Each row is a point. Each copy is the shape, with its points in the same order, turned, moved and blurred by noise. Say if it was mirrored as well.
(in the rows, 128 means zero)

Shape (7 x 2)
[[146 144]
 [165 111]
 [159 112]
 [115  88]
 [146 125]
 [163 102]
 [ 59 163]]
Copy 1 (7 x 2)
[[105 130]
 [ 73 156]
 [ 86 152]
 [113 193]
 [101 153]
 [ 76 158]
 [201 145]]
Copy 1 is: only turned
Copy 2 (7 x 2)
[[104 148]
 [142 166]
 [138 158]
 [164 110]
 [126 141]
 [150 165]
 [ 83  60]]
Copy 2 is: only turned

Shape (7 x 3)
[[150 116  60]
 [151  88 145]
 [118 142  99]
 [155  95 152]
 [158 106 126]
 [155 213 114]
 [155 106 145]]
Copy 1 (7 x 3)
[[137 149  36]
 [ 98 175 107]
 [138 120  81]
 [109 177 118]
 [118 167  99]
 [219 131 109]
 [119 168 113]]
Copy 1 is: mirrored
Copy 2 (7 x 3)
[[ 72 184 113]
 [132 139 156]
 [ 88 134 107]
 [141 140 149]
 [126 144 138]
 [128 139  28]
 [134 136 141]]
Copy 2 is: mirrored

Shape (6 x 3)
[[154 185 165]
 [109 150  86]
 [167 145 163]
 [111 106  74]
 [136 145 181]
 [ 97  99 116]]
Copy 1 (6 x 3)
[[166 178 101]
 [155 128 189]
 [129 144  91]
 [113  98 189]
 [162 123  83]
 [135  72 147]]
Copy 1 is: only turned
Copy 2 (6 x 3)
[[163 135 100]
 [127  80 159]
 [127 144 106]
 [ 85  90 189]
 [112 135  86]
 [ 65  79 142]]
Copy 2 is: only turned
Copy 3 (6 x 3)
[[ 68 124 162]
 [114 170  88]
 [100 105 159]
 [159 153  81]
 [105 131 180]
 [166 166 122]]
Copy 3 is: mirrored

Shape (8 x 4)
[[105 113 119 118]
 [173 173 184 110]
 [ 82 132 109 128]
 [103  93  97 156]
 [ 78 143  85 146]
 [155 144 180 152]
 [174 139 187  90]
 [146 163  95 115]]
Copy 1 (8 x 4)
[[123  95 116 139]
 [123 172  84  65]
 [121  87 143 125]
 [133  98 138 170]
 [143  76 167 127]
 [119 183 117 113]
 [112 169  61  84]
 [170 105 106  96]]
Copy 1 is: mirrored
Copy 2 (8 x 4)
[[105 122 146 119]
 [ 94  36 149 191]
 [115 137 169 127]
 [144 137 121 103]
 [130 168 163 140]
 [137  44 141 165]
 [ 79  30 142 162]
 [ 95 123 125 178]]
Copy 2 is: mirrored
Copy 3 (8 x 4)
[[149 132 133 108]
 [101 120 117 209]
 [176 144 134 117]
 [133 162 131  80]
 [173 177 146 108]
 [ 99 140  83 170]
 [ 98  82 117 191]
 [121 151 182 153]]
Copy 3 is: mirrored

Shape (11 x 6)
[[116 141 146 121 124 154]
 [130 182 131 121 113 150]
 [ 72  26  66 115 139  76]
 [ 57  70 133  76 121  81]
 [154 111  94 194 150 133]
 [160 118 122 149 197 121]
 [109 118 134  85 123 164]
 [150 141 160 121 124 145]
 [163 145 121  72 118 152]
 [136 145 113 170 174 170]
 [141 110 137 109  97 168]]
Copy 1 (11 x 6)
[[122  96 119 133 103 139]
 [141  69 127 127  97 170]
 [ 96 207 127  70 193 102]
 [117 209 133 102 123 157]
 [116  56 139  84 153  83]
 [146  87 178 144 148  79]
 [136 119 103 141 100 143]
 [149  85 142 122  80 134]
 [188  96 108 119 109 150]
 [112  45 137 153 139 100]
 [150 105  89 111  87 123]]
Copy 1 is: mirrored
Copy 2 (11 x 6)
[[154 116 144 161 125 141]
 [115 105 126 175 117 137]
 [190 191 137  44  54 160]
 [207 176 175 113  41 123]
 [ 98 153 116  95 151 187]
 [138 172  77 133 144 167]
 [189 103 134 144 108 128]
 [138 124 137 158 143 111]
 [135  96 100 145 107  85]
 [118 120  97 146 157 203]
 [157  92 145 126 139 111]]
Copy 2 is: only turned
Copy 3 (11 x 6)
[[111 129 115 108 156 129]
 [ 71 133 111  89 140 140]
 [177 118 206 176  94  47]
 [178 104 213 128 128 115]
 [ 91 173  98 177 128  77]
 [125 155  83 181 108 131]
 [142 107 118  91 144 113]
 [118 160 105 107 154 143]
 [124 142  98  65 107 129]
 [ 84 129  73 163 138 105]
 [133 149 111  85 156  97]]
Copy 3 is: mirrored
Copy 4 (11 x 6)
[[100 141 164 118 108 136]
 [107 155 181 143 143 147]
 [183 180  45 112  34 111]
 [171 177 132 108  19 121]
 [ 96 119  74 141 141  97]
 [ 97 152 111 106 137  58]
 [122 172 163  87  96 154]
 [118 132 173 100 129 122]
 [144 173 168  87 154 138]
 [ 62 154 113 131 140 104]
 [130 131 143  85 117 161]]
Copy 4 is: only turned
